Each row is a point. To make a cloud, some directions were put in groups of two or more. Within a group, all points are equally far from the middle, so they leave a hole (a ring in 2 directions, a hollow ball in 3). The other directions are filled evenly. Then the cloud was stretched, turned, moved and blurred a little. Count the holes, and give their numbers of directions, smallest first.

Cloud:
0:  -3.5 -22.4
1:   1.6   4.2
2: -12.3  15.6
3:  20.2   0.5
4: -12.5 -17.4
5:  12.2  24.5
6: -11.8 -29.2
7: -13.4 -28.1
8:  12.0  19.0
9:  -6.3   4.1
10:  14.5   5.6
11:   5.8 -14.2
12: -23.4 -12.3
13: -19.5 -32.2
Holes: 0

Cloud (19 x 3):
0: -15.0 -23.2 -27.4
1: -17.5   4.4  -9.6
2: -11.9   3.7 -33.0
3:  -3.3  19.0  21.3
4:  -1.8   3.1  11.1
5: -15.5  -1.5 -11.8
6:   0.5  24.7 -11.4
7:   2.8  17.9  -4.6
8:  16.2   7.7   4.6
9:  16.5  13.2  13.8
10:  13.6  22.5  36.8
11: -15.0  -1.2 -10.5
12:   0.9  -3.3  -2.7
13:  -5.4  -1.1 -13.5
14:   6.8 -36.7   2.8
15:  19.9  -5.0   6.5
16: -13.9 -20.7 -41.6
17:  13.5  -1.5  18.5
18: -19.1  35.3  -5.2
Holes: 0

Cloud, 29 rows:
0:   0.3  34.5 -12.3  12.2
1:  -5.4  24.5  -9.5 -24.2
2: -28.5  14.1 -28.0  14.9
3:  -2.8  25.4 -25.7  15.5
4:  35.4   5.2 -10.3   2.8
5:  22.0 -13.8  21.2 -16.1
6:   3.1  17.2  -6.3 -12.8
7: -14.4  21.6 -22.3   8.6
8:  -1.7 -11.4  -8.7  -1.6
9: -14.9  -7.2 -14.6  13.8
10:  -4.1  16.0  -6.3 -22.5
11:  28.7  12.8  -0.1   8.1
12:  -4.7  -6.3  -0.4 -10.2
13:  11.4  14.1 -19.9 -10.8
14:  -4.5 -15.7 -34.3   1.5
15:   1.2 -29.6  -1.5   9.0
16:   7.9  -5.4  11.7  20.1
17:   8.4  14.8   6.1   5.1
18:  44.0   4.0 -17.5  19.2
19: -10.1  29.0  -9.0 -14.9
20:   3.4 -36.9 -15.2   9.0
21:  13.0 -10.8 -19.4  12.4
22:  -7.7   6.1 -30.0 -16.2
23:   4.1  14.3  13.5 -21.5
24: -13.4  -6.3 -31.9  -5.8
25:  -2.1  28.8   9.4   4.4
26: -10.8  -4.9 -24.2  -6.7
27:  17.9  -1.7 -12.2  31.5
28:   8.2 -20.7 -16.2   0.5
Holes: 0

Cloud (51 x 6):
0:  19.6 -13.7  -2.9 -10.3 -24.4 -14.2
1:  15.6   6.8  -4.6  -1.3 -56.3  11.4
2: -16.6   5.7 -18.5 -25.2 -12.8  25.4
3: -19.8  -7.2 -10.8 -20.8   1.3   8.3
4:  19.7  12.6   2.7   5.5  31.1  -5.6
5:  -8.5 -33.5  12.2   4.8   3.5 -16.4
6:  28.1   4.1  23.2   0.0  -8.1 -16.7
7:  31.1  -2.5  19.7   5.2   0.0  -9.9
8:  25.0  -4.5  10.5  11.8 -15.9 -16.6
9:  15.7  -6.1 -13.7  -9.9 -25.7 -11.9
10: -11.2 -31.6   6.9 -10.2  30.4 -22.4
11:  -3.2  -8.9   8.9  29.3 -10.4  11.3
12:   9.1  -8.8 -14.8 -23.3   9.7   3.7
13:  -4.1   5.8  20.5   7.4  40.4  -5.9
14: -23.0   7.0  -9.1   0.7 -20.7 -10.1
15:  21.2 -18.1   1.9 -12.0 -18.1 -17.7
16: -10.2 -24.0   0.4 -19.3  32.5  -5.0
17:  -6.7   0.4  -7.7 -34.9 -23.3  -3.3
18:  -5.9  10.2  -8.6  17.3 -40.9  -7.1
19:  16.3  16.7   9.7  15.5 -22.9  -1.0
20:  16.6  -7.5 -26.3   8.0  16.1  -7.1
21:  24.9  -3.7  11.8  -3.0 -13.1  11.2
22:  21.9 -19.3   9.5  -2.3   3.5  21.6
23: -12.5  10.5  25.4 -18.3   2.6  14.1
24: -12.3  10.0  15.5  15.6 -20.5  11.6
25:   5.0  18.2  12.9  17.0 -27.6  -7.1
26:  -4.2 -16.4  20.0   2.3  14.9  18.7
27:  20.1  -4.1  -4.3 -16.2  27.0   4.3
28:  -1.0 -36.1  15.3  17.3   2.6  15.3
29: -19.9  10.5   1.0  -7.8   2.5 -24.9
30:  -4.8 -40.9   6.2   8.3 -11.6   5.8
31:  13.1  -1.0   2.9  -6.2 -21.4  31.4
32:   2.2   4.1  21.7  20.3   9.7  -2.8
33: -17.5 -10.3  -9.5  14.4 -27.0  -0.6
34:  10.6  13.4 -25.7  12.9   9.8  13.0
35:  11.3  14.6 -23.6  17.5   7.6  19.2
36:  -4.2 -28.8  10.8  17.1   3.1 -18.0
37:   8.9  17.5  16.4  11.6 -25.6 -16.6
38:  21.2 -14.4  29.0 -16.4  18.1   1.6
39:   9.8 -14.2  -4.7 -18.2 -32.8  -4.8
40:  31.7  -9.8  10.5   8.4  -3.4   4.2
41:  16.1 -24.6  10.3  -3.0 -20.9  15.7
42:  28.7  -6.7  20.1   0.9  -7.7 -27.3
43:  -7.9 -26.4   9.9  15.7 -16.7  15.2
44:  23.5   9.5   5.3  -3.2  37.3 -11.8
45:   1.3  -4.6 -21.6  15.3  20.5  -9.5
46:  15.7   1.5   9.9 -14.5   1.4  18.8
47: -11.9 -27.0   0.4  12.5  -8.5  -7.4
48: -21.5  18.3   7.7 -10.4  21.4   1.0
49:  26.1 -22.0  18.0  -4.6   8.4  10.0
50:   8.2   2.8  16.9  14.8  46.8 -10.6
Holes: 2 (2, 2)
